Every row gives one point. Each copy is the shape, with its points in the same order, turned, moved and blurred by noise. Say if it was mirrored as well.

Shape (7 x 3):
[[-0.26  0.04  0.57]
 [ 0.18  0.02 -0.01]
 [ 0.23 -0.21 -0.03]
 [ 0.16 -0.02  0.17]
 [ 0.29  0.12 -0.24]
 [-0.57  0.50 -0.26]
 [ 0.20  0.39 -0.28]]
Copy 1, 7 rows:
[[-0.22  0.22  0.45]
 [ 0.11  0.08 -0.14]
 [ 0.21 -0.22 -0.11]
 [ 0.11  0.01  0.06]
 [ 0.25  0.05 -0.44]
 [-0.64  0.40 -0.43]
 [ 0.12  0.32 -0.49]]
Copy 1 is: only turned
Copy 2:
[[ 0.43 -0.10  0.28]
 [-0.27  0.09  0.07]
 [-0.35 -0.13  0.04]
 [-0.09  0.03  0.20]
 [-0.36  0.25 -0.05]
 [ 0.30  0.38 -0.57]
 [-0.30  0.51 -0.11]]
Copy 2 is: mirrored

Shape, 7 rows:
[[-0.01  0.32  0.17 -0.21]
 [ 0.25 -0.39  0.10  0.08]
 [ 0.29  0.35  0.24 -0.08]
 [ 0.08  0.36 -0.45 -0.01]
 [ 0.13 -0.39  0.31  0.59]
 [ 0.14  0.16  0.20  0.35]
 [-0.27 -0.34 -0.24  0.29]]
Copy 1 (7 x 4):
[[-0.06  0.29  0.19 -0.28]
 [ 0.47 -0.23  0.11  0.10]
 [ 0.25  0.45  0.28 -0.21]
 [-0.08  0.49 -0.37 -0.02]
 [ 0.37 -0.15  0.39  0.59]
 [ 0.16  0.29  0.29  0.27]
 [-0.14 -0.33 -0.16  0.43]]
Copy 1 is: only turned
Copy 2, 7 rows:
[[-0.11 -0.04  0.38  0.29]
 [ 0.40 -0.09  0.09 -0.36]
 [ 0.20  0.10  0.46  0.28]
 [ 0.02  0.16 -0.24  0.48]
 [ 0.14  0.40  0.10 -0.62]
 [-0.06  0.31  0.21 -0.09]
 [-0.14 -0.10 -0.28 -0.33]]
Copy 2 is: mirrored

Shape (12 x 8):
[[-0.27  0.16 -0.04 -0.22 -0.43  0.34  0.19  0.29]
 [ 0.31 -0.20 -0.07 -0.36  0.14  0.29 -0.38 -0.07]
 [-0.20 -0.51 -0.12 -0.31  0.02 -0.48  0.37 -0.42]
 [-0.15 -0.44  0.40 -0.31 -0.02  0.12 -0.06 -0.38]
 [ 0.35 -0.09 -0.42  0.11 -0.16  0.33 -0.40 -0.41]
 [ 0.23 -0.41  0.39  0.23  0.14 -0.28  0.23  0.23]
 [ 0.36  0.21  0.04 -0.34 -0.36 -0.35  0.06 -0.18]
 [ 0.11 -0.26 -0.48  0.38 -0.36 -0.15 -0.36  0.22]
 [ 0.23  0.16 -0.46 -0.23 -0.14 -0.41  0.12 -0.58]
 [-0.35  0.07  0.27 -0.01 -0.08  0.09  0.22  0.17]
 [ 0.14 -0.16  0.20 -0.24 -0.05 -0.52 -0.18 -0.09]
 [-0.23 -0.14 -0.22  0.21  0.15  0.24  0.14 -0.17]]
Copy 1 (12 x 8):
[[-0.12  0.20  0.10 -0.38 -0.37  0.29  0.53  0.11]
 [ 0.35 -0.30  0.02 -0.30  0.26  0.24 -0.06 -0.11]
 [-0.30 -0.61  0.04 -0.33  0.21 -0.41  0.70 -0.44]
 [-0.02 -0.50  0.57 -0.34  0.08  0.01  0.26 -0.38]
 [ 0.30 -0.15 -0.33  0.02  0.13  0.38 -0.03 -0.50]
 [ 0.02 -0.49  0.30  0.30  0.10 -0.39  0.42  0.29]
 [ 0.37  0.11  0.00 -0.28 -0.06 -0.42  0.48 -0.29]
 [-0.11 -0.18 -0.52  0.22 -0.31 -0.13 -0.08 -0.05]
 [ 0.15  0.03 -0.43 -0.22  0.28 -0.34  0.56 -0.70]
 [-0.31  0.05  0.42 -0.11 -0.08  0.03  0.47  0.09]
 [ 0.13 -0.22  0.15 -0.25  0.08 -0.57  0.18 -0.19]
 [-0.36 -0.21  0.00  0.09  0.22  0.29  0.40 -0.21]]
Copy 1 is: only turned
Copy 2:
[[-0.29  0.09  0.09 -0.15 -0.48  0.41  0.04  0.13]
 [ 0.39 -0.08  0.08 -0.48  0.20  0.12 -0.37  0.07]
 [-0.08 -0.39  0.06 -0.16  0.07 -0.65  0.33 -0.43]
 [ 0.02 -0.29  0.58 -0.25  0.08 -0.06 -0.11 -0.39]
 [ 0.46  0.02 -0.26  0.05  0.15  0.29 -0.37 -0.35]
 [ 0.18 -0.20  0.51  0.25  0.23 -0.30  0.24  0.32]
 [ 0.38  0.44  0.06 -0.19 -0.28 -0.37  0.21 -0.14]
 [ 0.24 -0.09 -0.30  0.46 -0.20 -0.11 -0.44  0.18]
 [ 0.27  0.28 -0.36 -0.12  0.07 -0.44  0.21 -0.50]
 [-0.32  0.08  0.41  0.00 -0.06  0.11  0.22  0.13]
 [ 0.26  0.13  0.31 -0.14  0.04 -0.59 -0.11 -0.03]
 [-0.17 -0.14 -0.07  0.16  0.33  0.23  0.06 -0.20]]
Copy 2 is: only turned
Copy 3 (12 x 8):
[[-0.27  0.58 -0.15  0.15  0.05  0.10  0.16  0.34]
 [ 0.26  0.11 -0.43 -0.06  0.54 -0.04 -0.31 -0.12]
 [-0.22 -0.54 -0.10 -0.49 -0.05 -0.19  0.41 -0.22]
 [-0.12 -0.24  0.09  0.11  0.45  0.03  0.16 -0.26]
 [ 0.23  0.11 -0.61  0.17 -0.04  0.07 -0.43 -0.37]
 [ 0.44 -0.41  0.22  0.02 -0.06 -0.08  0.14  0.32]
 [ 0.27  0.36 -0.11 -0.13 -0.08 -0.53  0.20 -0.21]
 [ 0.03 -0.13 -0.57  0.38 -0.32 -0.30 -0.27  0.24]
 [ 0.05  0.17 -0.39 -0.36 -0.36 -0.42 -0.01 -0.53]
 [-0.22  0.19  0.28 -0.06  0.01  0.14  0.05  0.30]
 [ 0.18 -0.15  0.12 -0.04  0.09 -0.59  0.02 -0.04]
 [-0.18 -0.11 -0.20 -0.10 -0.19  0.42 -0.13 -0.04]]
Copy 3 is: mirrored
Copy 4:
[[ 0.08  0.13  0.52 -0.09 -0.21  0.38  0.26  0.25]
 [ 0.51 -0.08 -0.09 -0.14  0.27  0.46 -0.16 -0.16]
 [ 0.00 -0.33 -0.16 -0.13 -0.08 -0.52  0.28 -0.27]
 [ 0.11 -0.56  0.11 -0.15 -0.19  0.24 -0.13 -0.41]
 [ 0.75  0.15  0.06  0.40  0.17  0.31  0.10 -0.45]
 [ 0.32 -0.69 -0.12  0.22 -0.07 -0.15 -0.03  0.51]
 [ 0.48  0.21 -0.18 -0.06 -0.47 -0.14 -0.06  0.02]
 [ 0.62  0.17  0.47  0.61  0.37 -0.22 -0.01  0.14]
 [ 0.37  0.42 -0.37  0.13 -0.16 -0.23  0.21 -0.43]
 [-0.16 -0.15  0.20  0.17 -0.23  0.33  0.17  0.25]
 [ 0.24 -0.17 -0.14 -0.03 -0.15 -0.25 -0.36  0.03]
 [ 0.02 -0.19  0.06  0.44  0.17  0.29  0.43 -0.09]]
Copy 4 is: mirrored
